Each row is a point. Each copy is the shape, with its points in the same order, turned, moved and blurred by noise. Is it also mirrored, or only turned?

Shape (6 x 2):
[[-39  15]
 [-41  -1]
 [-50 -20]
 [-10  -3]
 [ 58 -26]
 [ 60 -10]]
Copy 1 (6 x 2):
[[-23 -35]
 [-32 -24]
 [-49 -10]
 [ -4  -5]
 [ 39  51]
 [ 50  37]]
Copy 1 is: mirrored
Copy 2 (6 x 2):
[[-31  28]
 [-33  13]
 [-44  -3]
 [ -3  -1]
 [ 58 -46]
 [ 58 -30]]
Copy 2 is: only turned

Shape:
[[-12 -27 -21 -12]
 [ 14  -9   8   9]
 [-14 -12 -49  -3]
 [-24  32  23  33]
 [-18  26  35 -41]
 [ 44 -35 -19 -19]
 [ 29  15 -52 -18]]
Copy 1 (7 x 4):
[[-14 -32  -4 -17]
 [  8  -6  10  14]
 [  9 -34  -3 -42]
 [  9  28  56 -10]
 [-37  47  -2  -6]
 [ 12 -33 -38  20]
 [ 38  -7 -38 -30]]
Copy 1 is: mirrored
Copy 2, 7 rows:
[[ 18 -18   9   1]
 [ -5  22  -1   7]
 [ 24 -32   0  28]
 [-60   8 -11  29]
 [-38  -9 -41 -35]
 [ 49  25  -4  -6]
 [ 41  -3 -44  28]]
Copy 2 is: only turned

Shape (13 x 8):
[[ 12  15  -3  17 -22 -19   2   8]
 [  2  30  29   7 -13 -22 -17  14]
 [-12  -5   7  -7   3  51   5  15]
 [-10  19  18   3  -2  21  36  -5]
 [ -9  11  12  16  26   4  14  19]
 [-24 -38   3   4 -13  48   7   1]
 [ 10  37   9  30 -18   7 -13   7]
 [ 13  17  26  46   8   9   2  15]
 [-36 -15 -32 -14   3   9  12 -13]
 [ 31  27  -9 -13 -18  -5 -10 -12]
 [-28 -25 -29 -15 -30  22  11  12]
 [  9  33   4   6  -3  15  11  24]
 [-43  -7 -17  11 -10  25   0  -3]]
Copy 1:
[[ 18   9   0  -8 -32   0   0  14]
 [  1  20 -16  14 -34   1 -29   9]
 [-26  -8  23   0  16  46  -1  -3]
 [-15  22  47   6 -15  16  -3  -1]
 [ -4   2  25  31 -10  24  -6  22]
 [-25 -35  27  -5   1  40  16 -28]
 [  1  27  -9   0 -38  30  -6  15]
 [  7   4  18  19 -45  45 -13  21]
 [-12 -15  18   9  17  -7  43 -14]
 [ 30  34  -9 -12  -4   8  -4  -6]
 [-22 -30  14 -28  12   3  28 -10]
 [ -3  24  11  -4 -14  25 -12  28]
 [-30 -14   8   2  -5  15  36  -8]]
Copy 1 is: only turned
Copy 2 (13 x 8):
[[ 14  24 -20  13 -24   6 -27 -12]
 [ 21  24  10  15 -35 -16 -20 -25]
 [  3 -18   6  -2  15  17  27 -16]
 [ 10  18   4 -28  -9  12  14   1]
 [ 12  25  12  19 -18  18  20   1]
 [-13 -36 -21  -2   6   5  31   2]
 [  9   7   9   5 -33  19 -30 -25]
 [ 24   3  14  15 -43  30  -6   2]
 [-38  20 -25   7  19  -3  19   3]
 [ 11  23  -3   3  10  -1 -48 -14]
 [-20  -5 -47   3  18  -2  20 -22]
 [ 23  21   6  -1  -8  24  -4 -27]
 [-39  -3 -16   2  -7   9  19 -12]]
Copy 2 is: mirrored
Copy 3:
[[ 17  10  -4  26   7   5  -4  19]
 [  4  -4  23  23  35  12  -4   4]
 [ -2 -26  -2 -36 -28  19   6   6]
 [ -5   7  14  -5 -20  14  33   4]
 [ 18  -9  -4   1  -5  32  23 -11]
 [-11 -35  -8 -16 -56   4 -13   3]
 [ 17   4  25  14   5  32  -6  32]
 [ 32 -10  18  16 -16  43   6   7]
 [-33   1 -39  -3 -23   0   0   1]
 [  9  32   6  -2  18   0 -20  21]
 [-24 -28 -27  -9 -29 -17  -3  22]
 [ 17   0   7 -10   2  20  13  29]
 [-33 -23 -17   4 -36  23   1  11]]
Copy 3 is: only turned
Copy 4:
[[ -8  23   9 -17  13 -21  -2 -11]
 [-14  30  19 -17  16  12 -24 -14]
 [ 13   5  -7 -17 -16  24  39  27]
 [-19  31 -35 -28  -7   9  25   4]
 [-11  29  -7   5  11   6  14  29]
 [  4  -9  -2  -2 -28  18  60   2]
 [ 14  36  20 -31  24  -2   0  -4]
 [  6  58  15   1  20   4  21   9]
 [-18 -37 -24  -1   5   0  37  -2]
 [ 20   9 -11 -28  10 -22 -20  -5]
 [ -9 -33   4 -22 -16  -9  43   1]
 [ -1  32  -1 -26   6  -3   1  22]
 [ -5 -18   1 -19  14  13  49  -5]]
Copy 4 is: mirrored

Shape, 13 rows:
[[-32  14  11   3 -15   5 -20  13 -32]
 [-12  -3  24  21  16  24  30  -6  43]
 [  6   9 -16 -19  -9  -8 -18  22 -30]
 [-15  -3  15 -26 -15  17 -27 -19 -17]
 [ -1  10   8 -10 -26   6  -9 -17 -30]
 [-42  10  -9 -23  -7 -38  -8  -7 -21]
 [  5  33  12   7  -5   6   4  -8  43]
 [ 19 -10   9  46  -1  17   1 -20  24]
 [ 52 -16 -27   4  14   0  17  27 -32]
 [-17 -20  -4   6 -11   3 -18  13   9]
 [ 60 -14  -8  15  39  11 -27   4 -46]
 [-20  25 -28 -15  -8  18  -7 -10 -10]
 [-13  15  15  36 -15  12  -1 -30  32]]
Copy 1:
[[ 15  40 -16   9 -15  -9 -15   0 -15]
 [-13  12  49   6 -10  33  27 -10  20]
 [  9  -3 -30   5 -21 -27  -7  22  -6]
 [ 22  18 -18 -26  11   9  -9  14 -11]
 [ 30  19 -13 -18   4 -20   5   1  -6]
 [ -8  31 -53  19  14 -10  14   4 -12]
 [-29  17  23 -20  -6  -3  13  -1  33]
 [ -3 -10  37 -14 -10   4   0 -43   7]
 [ 20 -55   5  22 -28 -35  15  12  -7]
 [  0   3 -16   8 -18  18 -14 -12   6]
 [ 12 -59  21  -1 -15 -37 -21   9 -44]
 [ -6  23 -24 -22 -31  -4  23   5 -12]
 [-19  26  23 -21   0  10  10 -40  13]]
Copy 1 is: mirrored
Copy 2:
[[-15   3   3 -20   0 -21 -30  -6 -36]
 [-36  19  34   0 -31  23  36  16  -4]
 [ 21  -5 -28 -25  -5 -10 -17   1 -19]
 [ -6 -36  16 -13  -8 -17 -16 -14  -6]
 [  7  -9   4   5   3 -16 -18 -14  -9]
 [-30   3 -35 -28   1 -33  -7 -25  -6]
 [ -9  25  17   2 -39 -10  11  32  20]
 [-24  -3  11  35 -15  31   6  35  -3]
 [ 47   4 -40  -2   9  38  16  17 -26]
 [-22 -13 -12 -17 -30  13 -12   6 -18]
 [ 38 -36 -21   0  39  24  11  50 -29]
 [ -2   8   2 -29   1   2 -24  -7  17]
 [-42  14  26  25 -22   3  -5  23  14]]
Copy 2 is: only turned
Copy 3, 13 rows:
[[  3  -6   8  18  -9 -15 -44  40   7]
 [ 10  21  37  28   2  43  31  15  11]
 [ 12 -12 -21 -12   1 -21 -25  19  -6]
 [  7  20  30   0 -18 -29 -31  10  -3]
 [ 12  -2   9  17 -28 -27 -22  11 -10]
 [-42   5  -9  -7 -26 -15 -25  36  -3]
 [ -5 -14  36  25  11   4  29   4  -8]
 [ 23   8  14  48  -1   6  27 -13  30]
 [ 51   1 -59   0   3   2   7   5  -6]
 [  5   4  10  -5  -1  -1 -13  12  36]
 [ 53  36 -52  25  26 -31  -6  -2  -2]
 [-15  -8   7   9  -3   4 -35  -9 -18]
 [ -9  -2  38  49 -10   5  16  -4  20]]
Copy 3 is: mirrored

Shape, 16 rows:
[[-14   1   2  30  -7 -15 -26  -9   1 -11   5   8]
 [-11 -15  -7   3   5 -15  10  -8   8 -10  -3  14]
 [ -6  19  14   7  -8  -4  11 -11  -2   3 -26  25]
 [  0 -14   0  -7   3 -10   1  10  -1   4  -1  11]
 [  2  43  -6  15 -10  19   5  -8   1  -7   4  -3]
 [ 38  14   0  -9 -13  -3  -5 -14  25  -8  -2  -3]
 [ -1  -8  -5  -4   5 -15  12  -2  -5 -11 -58  -5]
 [-11 -14  39   6  -1 -10   8  -6  -3  -7   1   2]
 [  2  -1   4  10 -10 -13  16 -12  21   4  11   8]
 [ -5 -10  11  -7 -13  19  13  -8  -4  45  -1  -1]
 [ -8  27   5   8  -7  -5  12  13  -7  60   9   4]
 [-11   3  11  -4   0 -19   8 -12 -10   6   8  -2]
 [ -6 -12  -5  -7 -17 -14  14  15   7  -9  10  -1]
 [ -9 -16  18  -8  12   4 -11  -1  20  -6  -9  -4]
 [ -9  -8   0  -8   3   3   0   6   1 -10  -5  16]
 [ 10  -6   6  10   9  -4   5   6  -4   5  -2   1]]
Copy 1, 16 rows:
[[ 11 -12   3  22  13   0  13  -8  -1  27  19 -10]
 [ -5  16   6   8  19 -15   8   5  -8   3   0  -4]
 [  0 -11  -2  37  12  -8  -8  22  -8   4 -20 -15]
 [ -7   2  14   1   8  -6  -2  10   0   0  -4  12]
 [ 10  -5 -22  25 -24  21  -3   2 -16   2  -9 -19]
 [ 16   3  17   9 -30 -10 -16  -1   8 -11  -4 -30]
 [ -2 -16  -6   1  19 -40 -15  26 -25 -20   1  -8]
 [  8  -9  11  -4  27   4  11  26   8  14 -13 -16]
 [  5  15  10  12  -6  -8  16   6   2  12 -16 -15]
 [  9   3  -3  -5  -8  -3 -18  25   1  29 -41  19]
 [  2 -13   4  25 -30   9   7  33  -9  28 -33  34]
 [  9   5  17   6   6   7   5  26 -15  14  -6  -4]
 [-20   7  15 -13  -3  -2  10   4 -10   5  -9  -7]
 [  0   4  -5  -8  11  -5  -7  23  21   5  11  -9]
 [-14   5   0   5  15   1  -8   8   3  -2  -1  -1]
 [ 10  -6   5   1   3  -1   7   8   1  -6  -8   9]]
Copy 1 is: only turned
Copy 2, 16 rows:
[[-14 -37 -15  -9  10  10  14  -6  -2 -16   3  13]
 [  1  -2 -16 -12   7  28   6 -12  -2  10  20  15]
 [  8  -4 -18   9 -19   4  23   0 -15   5  -2  31]
 [  3   1  -3  -2   9  15 -10   5  -4  16  11  14]
 [  6  -3 -13  14  -4 -28  32  -7  -2 -15   5   1]
 [ 35 -23  -2  30   3   2  15 -17  10  10  -1  -9]
 [ 24  17 -15   0  -4  40  11  10 -38   4   3   1]
 [ -5  -6  -4 -21 -10  21  16  10  11  24 -17  11]
 [  4 -10 -26   7  -3   7  10 -18  13  20  11   5]
 [-11  24  -8  21 -31   2 -16  -1  15   6  -5   7]
 [-24  10 -23  22 -14 -34 -22 -11  -9  15  -9  21]
 [ -7   0  -6 -16  -7   3   3 -19  -2  15  -6   8]
 [  3  -2 -11 -12   1   5  -2   2   0  28  27  -5]
 [ 20  -6 -14  -9   3  24  -6  13  18   2 -11   6]
 [ 10   0   4 -10   2  18  -1   7  -1   5  14  18]
 [ -6   9  -6   9  12  13   6  -3  -4  13   0   6]]
Copy 2 is: only turned
Copy 3:
[[ 22  16 -12  -7   5 -13  26 -14   7   5  20  10]
 [-14  -5 -14  -5   8 -17  18 -18  -9   8   6  -3]
 [ -9  23   7  -6   7 -26  -7 -23  17  13  -6 -13]
 [ -6  -8 -13  -8  14 -15  -1  -3 -11   3  -2 -12]
 [ -6  26  11  -1 -12   5   1 -13  21 -17 -17  18]
 [-12   1  12 -32  18  19  -7 -19  17 -18   9   4]
 [-14   7 -28  -3  14 -17 -28 -48  -8  13   7  -3]
 [  5 -13  22  -3  -1 -35   1 -14  -9  11  13  -1]
 [-13 -10   6 -14  -5  -6  19 -14  11  -5   3 -16]
 [-16  -9   3   3 -19  -7 -22  20  17  25  -2 -15]
 [  4  14  -3  16 -25  -6 -12  21  26  -2 -18 -44]
 [  1   4  12   2  -5  -5   3 -11 -13   6   8 -16]
 [ -7  -9 -10 -29  -8 -14   5  -4 -18  -6  -3  -8]
 [-12 -13   0  -3  11 -23  -8  -1  -3  -9  26  14]
 [-12   3  -6  -7  12 -21   4  -4 -11   4  -2   6]
 [  5 -12  -4   1  10  -7  -4  -9  -1   1  -5  -4]]
Copy 3 is: only turned
Copy 4, 16 rows:
[[-32  -5   7   7   5  16  -2   0   5  21 -15 -13]
 [ -8 -17 -11   5   1 -17   5  16  -3  15 -17 -11]
 [ -3   2  -1  -4  -9  -2  35   8  -1   2  -8   7]
 [-12  -7  -8  -1  -6 -19 -11  10  -9   3   1 -10]
 [  9   3   0  27  -6  29  14  -3  15   6   9   9]
 [  8   8 -20  22 -23   2 -12 -12   3  -8 -25  15]
 [ -6  27 -23  -3 -22 -26  14  41   9  13 -16 -12]
 [-12   2 -11 -18  29 -12   6   9  -5  -1 -15   5]
 [  7 -17  -8   7   5  -1   3   0 -13   3 -23  -8]
 [ 12 -18 -19 -24  -2  10   8  13  -1 -32   7 -17]
 [ 33 -10  19 -18  -5   8  14 -11  -9 -20  22 -32]
 [  0 -10  -7  -2  17 -16   7  -3  11   2  -7 -12]
 [ -1  -6 -26  12   8 -16  -8   6 -16  14   5 -15]
 [-10  -6 -16 -21  -2  -4 -18  18   4  10 -16  11]
 [-17 -10 -11  -1  -8 -12  -4  18  -3  10   5   2]
 [ -5   4   5   5   0  -4  -8  16   1  -9  -8  -5]]
Copy 4 is: mirrored

Shape (17 x 12):
[[  3 -33 -16   0  20   1   0  -5   8  10 -22   5]
 [ -6   0 -13  33  -9   0  -5   6   2  10 -41 -19]
 [  4   9  48   9  45   3  14  -5   7   9 -16   6]
 [-36  -8 -15  -1  -9  11  21  -3 -25   1   4 -20]
 [  0 -14  55  -4  -7  13   9  22   7  -3   8   1]
 [  0 -24 -13   3  -4  -7  -2  11   6  32  16   8]
 [  9  -8 -10  25  24   5   2 -17  -4  -5   8  13]
 [  3   6  15  -7  16  -1   1  12  13  -4  10   9]
 [  8 -15 -12   0  15   3  49  21  -1   5   6  10]
 [  7  11  52  -8  -6   5  10   2   0  10 -10 -14]
 [-22   5 -13  -9 -13  -2  14 -21  12   2  10   8]
 [-21  11  -4  -1   3   0   7  -5  -7  -4  16  -8]
 [ -6  -2 -15 -11  -4  -4  -7 -15 -25  -2  11  -9]
 [  1 -32 -15   4   0  10   6 -17 -10  -4   6 -60]
 [ -6   3   7  -4   4  20   0  39  12  24  14   5]
 [  7 -15 -11 -11 -11  21   9  -6   1   1   2  10]
 [ -9  -2  17 -11   9 -11   1  10   4  -4  15   4]]
Copy 1:
[[-19   1 -11 -34   3  12 -18 -26  21   2   8   6]
 [-25  -7 -28 -17   1   3  38 -24   7   9   0  -5]
 [ -2 -36  43 -46   2 -14   5  -3   8  12  12   2]
 [-33 -15  -7   4  19  18   6   7  17 -40   5 -11]
 [ -3 -22  28 -22 -22  22  -1  33   6  11   5 -27]
 [ -7  -3 -21   1  -5  -1 -31  -7   6   2  15 -16]
 [ -5 -10   5 -20  -3  -7 -15 -21  -4 -19 -15  15]
 [  8  -7  15 -17   3  -1  -8  17  10   7   3   5]
 [ -5 -26  -3 -12  18  32 -22  -3 -15  -8  24  13]
 [  1 -14  35 -23  -7   6  24  14  10   4  20 -33]
 [-22  14   9  13   2   1  -3   6  11 -22  16  11]
 [ -8 -10   5   3  12  -4   4  11  15 -27   1   2]
 [ -3  12  -5  -9  14   1  -3   0  17 -39  -2 -14]
 [  0 -15 -13  -3  -8  34  11 -32  44 -42  -3 -16]
 [ -2 -20  -1   8  12   9 -15  17   7  28   2 -17]
 [-14  16   8  -4   6  26 -14  -8   3  -8   0  -7]
 [  4  -8   8 -17  -2  -1 -10  26  16  -7   9  -2]]
Copy 1 is: only turned
Copy 2 (17 x 12):
[[-11 -19  10  26  21  -2  -2  -3  -2  -7  22 -22]
 [ -7  -8  11  20   5 -18  -7  18 -18  16 -22 -18]
 [ -7  12  -2  26  23  23  37 -23  22  -2 -14  11]
 [  7 -12 -32 -24  30  -4 -25   8  -9   1  -1  -7]
 [ 38 -11   6  -8  10  25  27  10  32  -7  -8  14]
 [-15 -15  12 -23   7  -1   7  14   7  -9  29 -16]
 [-10  13 -14  18   4  -6   9   0 -11  -4  29  11]
 [  7  15   3   0   3   6  11  -6  26 -18   5  -2]
 [ -9 -11 -23   2  18  16  10  16  -3 -46   6 -11]
 [ 24   6  17 -12  22  21  28  -8  10   1 -28   4]
 [  7  -7 -13 -26  -1 -13  -8 -27  -8 -13  11 -10]
 [  6  12 -21 -18  11  -5 -11  -6   6  -1   5  -3]
 [ 10  18  -2 -19  30 -13 -17   0  -9  -4  19  -6]
 [ 29   4 -14   0  29  16 -16  19 -25  25  22 -37]
 [-11  -5  13 -16  -4  24  -6  17  31 -16  -3  -4]
 [ 12 -11   9  -6   8   8 -11  -2 -12 -24  19   1]
 [ 13  10  -2 -13  14  -1   9  -3  28 -13   7  -5]]
Copy 2 is: mirrored
Copy 3, 17 rows:
[[ -7 -32  -6 -23 -10  11  -6 -14  -5 -10  -3  -2]
 [-28  11 -14   0 -23   9 -14 -34 -24  -3   1 -16]
 [ 16   1  20   5   9  35   1   7  -3 -34 -11 -43]
 [-21   0  26   3   0 -41 -19  -8  -5  -9   3   1]
 [ -2  -8  26  35   4  29  -8  29   1   6  24 -14]
 [ -2 -24  -3   3  -5   1 -17 -14  15  29 -13   1]
 [ 29  -3  10 -10 -16   6   3 -16   0 -15 -12   7]
 [  6   6   5  12  14  23   4  10  18  -5   0   1]
 [ -1 -33  16  27   5  -7  23 -19   8 -10  -6   0]
 [ -3  10  14  19   1  15  -2  32  -5   2  16 -41]
 [-13   9   9  -8 -15 -22   0   2  33   0  -3   1]
 [ -2  16  10   6   4 -20  -8   0  12  -9  -2   3]
 [ -1   3   1 -10  -1 -27 -10  12  -8   8 -12  11]
 [  8 -20 -18  -2  -4 -41 -28  -2 -25  -5  30  -6]
 [-11   0  14  20  27  21  -8 -15  17  23   7   0]
 [ -5 -13  12 -11 -10  -2  16   0   2  15  14   7]
 [ -1   0   6  16   9   6 -10  19  18  -9  -2   1]]
Copy 3 is: only turned
Copy 4, 17 rows:
[[ -8   9   5  28  -2  25  10  17  15   6   2  16]
 [ -6 -16 -32  29  12  -5  13  23  28  15  -2  -9]
 [ -4  28  34  21 -10 -17 -26  17  20   5  17 -28]
 [-18 -38  -5  20  -6  16  -9  22 -28  12 -19 -13]
 [ 14   2  13 -23 -22   8 -13  16   5 -21   0 -36]
 [-12   9   2  -9   5  26  30  21 -11  14   3   1]
 [-26  14   3  31   2  -2   9   9 -14 -11  16   3]
 [ -2  16  19  -7   1  -8  -7   6  -3  -8  -3   0]
 [  7  -1  33  24 -11   3  29  25 -18  -3 -20  -2]
 [ 14   3   8  -6 -14  -3 -19  -3  12   8   2 -46]
 [-38  -9   4   3  -5   7   3  -9 -11   9 -25  -2]
 [-22 -16   2   4   5  -5 -11   8 -23   6  -8  -4]
 [-10 -12 -13  12   1  10  -8  -7 -31  15   0   7]
 [  3 -42  -5  33  27  42  -6  -1 -11   1  13 -12]
 [  5  17   6 -20  14   8   5  36  -8   0 -22 -14]
 [ -6   8  -6  14  -9  25  10  -2 -12  -8 -21  -2]
 [ -6  -1  18 -15  -6  -2 -11   9 -10   0   1   0]]
Copy 4 is: only turned

Shape, 15 rows:
[[-13   6  -9   1   2 -27   2 -14 -18 -29   0 -22]
 [  8  -1  19   0  15 -12   7  -1   9 -14   0   9]
 [  7  -3 -19  -6  23   1  22   2   3  16  -8 -23]
 [ 13  17 -21 -13 -17 -17   3  12  -1   6   1  -8]
 [  3  -4  14  24  -5  -9  -4  10 -19  12  15 -18]
 [ -1   2  -2  -8 -13   4 -16   0   3 -20   2   8]
 [ 15 -32 -12 -30 -30  -9  -5  16 -10 -15 -21 -22]
 [-11  -8 -38 -17 -31 -16  -8  -1  -1   3  24   4]
 [ 18  -1  12  -7   2   1  -6   0  -5  15 -15  10]
 [  5   9 -10  31 -10 -19  36 -11 -10  10   3 -15]
 [-26  30   4  25 -26   9  13  22   3   1  -5  20]
 [ 24 -12  -2 -23 -22  16  -5  -2  -2 -10   0 -19]
 [-18   4   4 -12   4 -19   9 -21   4  30  22 -24]
 [-11  11   3  22  -3  -7  -7 -10  17   5  -4  -7]
 [-14   9  37  30  -3  19 -12  -7 -17 -13 -19  12]]
Copy 1 (15 x 12):
[[-12 -35 -10 -13  16   5  -5 -11   8  30  -3 -14]
 [  2  -3 -13  13 -16 -15   3  -8   7  18   4   1]
 [ -3  14  -1   8  19   2 -31  12  13  22   1  13]
 [ 14  -8  -7  19  38   3  -5   6  13  -1  -8 -14]
 [ 16  -4 -11 -23   5   7  16  27   8   9  -6   9]
 [  2 -29  -6  10   1  -8   0  -8   1 -13 -13   5]
 [ -9 -37 -39  18  35   6  -7   0  35 -12   0  27]
 [-24 -26 -10  17  31   4  -3  24  -3 -20  -9 -23]
 [ 14   8 -15   1  -3 -13  -9  -4  19 -13  -4   7]
 [-12  20  -8 -13  23  16   8  12   8  32 -26  -8]
 [  5  11  15  -7  22   2  30 -18 -28 -14 -16   6]
 [  5 -24 -22  21   6  21 -12   8  21 -10 -12  20]
 [-13   4   8   0   0  20  -4  23  20   8  20 -20]
 [ -4  -6  23  -6   0  -7  13   3  15   8 -11   2]
 [ 12  -6  -1 -38 -23  -7  16 -26  -4  -5 -16  23]]
Copy 1 is: only turned
Copy 2 (15 x 12):
[[-23   0 -23   4   0  -1   9  22 -33   2  21   8]
 [-10  18  -7  17   8  -2  -7  -3   0  12   4  13]
 [  6   9 -14  -6  19 -18  -9  18 -10 -26 -13  -9]
 [  4  -4  17 -11   9   5   0   4 -25  -9  17 -19]
 [  9 -11  -8  13 -11 -18  11  22   9  12  12 -20]
 [-15  -1   7  20   1  17  -1  -2  -1 -11  27   5]
 [ 17  -1  10  -6  20  12 -12  33  -5 -23  60   4]
 [ -3  12  12 -18 -12  34  21  11 -11 -24  23 -21]
 [  3  -5 -10   3  23  -6 -10  -9  16   3  13  -7]
 [ 15   3 -16 -22 -12 -24  15   6 -18   5  -6   2]
 [ -8 -28  24 -15 -24   6   2 -13   8   9 -10  21]
 [ 17   0   4  18  18  -2   9   1   4 -31  38   1]
 [-11  13  -5  -6  23  -9  39  24  -3   1  -9 -16]
 [-25   5   2  -8  -9 -23   7  -1   1  -2   5  -1]
 [-17 -33 -19  15  -8  -8  -2  -9  30  17  15  24]]
Copy 2 is: only turned
Copy 3:
[[  6  -9 -10  19  12 -28  11   7 -28   1  11 -22]
 [  2  -9   1   5 -17   8  17 -11 -17   0  17   6]
 [ 13  14  -6   6 -19 -11 -24   7   7   7  29  -8]
 [  4   6  12   7   0 -29 -16  11 -16   4   0  22]
 [  6 -17  -9  -3   3  -5   3  30   5 -26  -8   7]
 [ -2  -2  13  -5  13  -3   5 -10 -21  10 -11   0]
 [-27  -8  32   5  13  -9 -14  33  -5  31  25   7]
 [  6 -15   3   1  31 -18 -32  -4 -14  28 -15  15]
 [ -2   5  20  15  -2   6   8  -3   8  -5   5  11]
 [  5   0 -27  23 -22 -20  -8  29  -4  -2 -14   4]
 [ 10  11   1 -13 -18 -19  23   1   4   9 -50   9]
 [-17  -1  32   4   2   8 -22  18 -16   1   6  -3]
 [ 16 -33   0  13  -4 -28 -31 -13  11 -16  -1  -7]
 [ -8   8 -16   1  -3 -20   2 -12   1 -10 -12  -5]
 [ -1   6   7   2  -6  15  47   7   2 -12 -24 -21]]
Copy 3 is: mirrored

Shape (15 x 12):
[[-30 -10   7 -29  -6  12  -5 -14   5  -2  -7 -12]
 [ 33 -26 -23 -30   4 -25   8 -13  16  -5 -23  23]
 [ 20 -35 -19 -25 -15  -5  -5 -19  19  -4  17  42]
 [-16  -1 -22 -18 -16   9  19  -3  13 -21  -7  18]
 [  8   7  17  16   7 -21   9   4   5 -32  19  -3]
 [ -4 -14  21   4  41  -6  19  13   2  14  -4 -10]
 [-11   0  10  26  36  -8  -3  10 -10  12  -6  38]
 [ -4  21  26   4   3  25   3 -16   7  25 -16 -16]
 [-25  16   3 -21  10  27   0  11 -10  26  25   1]
 [-21  18 -16  -4  23  18 -20  -7 -14  14  -7  -1]
 [ 29 -13 -18  -3  14  17  23 -12  -4 -27   1  -4]
 [  1 -16 -22  -2  13  25  -2  18  16  -1 -10 -15]
 [ 17 -13 -18  -2  -9  -9  17 -10  -1  22  18 -15]
 [-25  11  16  -8  -4  29 -10  37 -28   7   4   0]
 [  4 -26 -26  16   7  21 -10 -16 -33  23 -16  37]]
Copy 1, 15 rows:
[[ -9  31  -3  -4 -15   1  -7 -12  -1 -17 -17  14]
 [ 43 -10   2   5 -42 -12  25 -16  20   1   0 -15]
 [ 21 -15 -17  18 -45 -24  38  14  11 -17  -8   7]
 [  7  36 -23   4 -14  -8  19  11  21  -2   8  -3]
 [  7 -20 -14   7  19  17   0   3   1 -12  30 -10]
 [ 26 -11  -9  23  10  33 -26 -16  16  11 -13   8]
 [ 24  -5 -17  60  16  -4 -12  -1  -2  23  -2   4]
 [ -6  19  17  12  11  25 -15   9 -10   4 -35 -14]
 [-15  19  -3  17  11  18   7  10  -2  12 -23  46]
 [  7  31  13  22  -1   3 -14   7 -19  23  -6  27]
 [ 19  -3 -20  -3 -32  29   4  15  -1  18  15 -12]
 [ 36  16 -17 -12  -8  11 -12  20   6  14 -13  12]
 [  1 -21  13  -4 -20   7  -4  18  30   8  -1  12]
 [-17  14 -23   2  32   0   0   3 -18  33 -21  29]
 [  9  -5 -16  37 -37 -29 -11  21 -11  47 -20   4]]
Copy 1 is: only turned
Copy 2:
[[ -7 -18  34 -16   1 -23 -11 -26   1  -6   5  -3]
 [-11  -9  32  30 -24  30 -23   6 -35   3  -7   6]
 [  1 -26  42  38 -27  15 -12  17  -7  -9  -1 -27]
 [ 22 -26  20  -7  -7   2 -20 -11 -26 -15   1 -21]
 [ 33 -12   1  -5  -5   3   4  19   3  21  26  16]
 [-11  -9 -18  11  12   5  -3 -25   7  28  17  16]
 [ -8   3 -21   5  -5  29  -6 -13  10   4  49 -16]
 [-17  16  -1 -33   6 -11   6 -15  11  20  -9 -17]
 [-17 -30   6 -14  28  -8  26 -21   4  -8  15 -27]
 [-13   4  10 -22   9  15  17 -28   4 -24  17 -10]
 [ 31   4   7  23 -10   2  14  -9 -24   1 -12   3]
 [ 11   2   8  13  29   7 -11 -20   0 -15 -12   1]
 [-12 -24  -5  11  -8  -1  11  14  -2  -8 -22   8]
 [ -7  -5  -2 -14  41 -27   9 -10  -6 -14  38 -22]
 [-20  18 -10  27 -25  11   1 -13  -3 -41  15 -31]]
Copy 2 is: mirrored
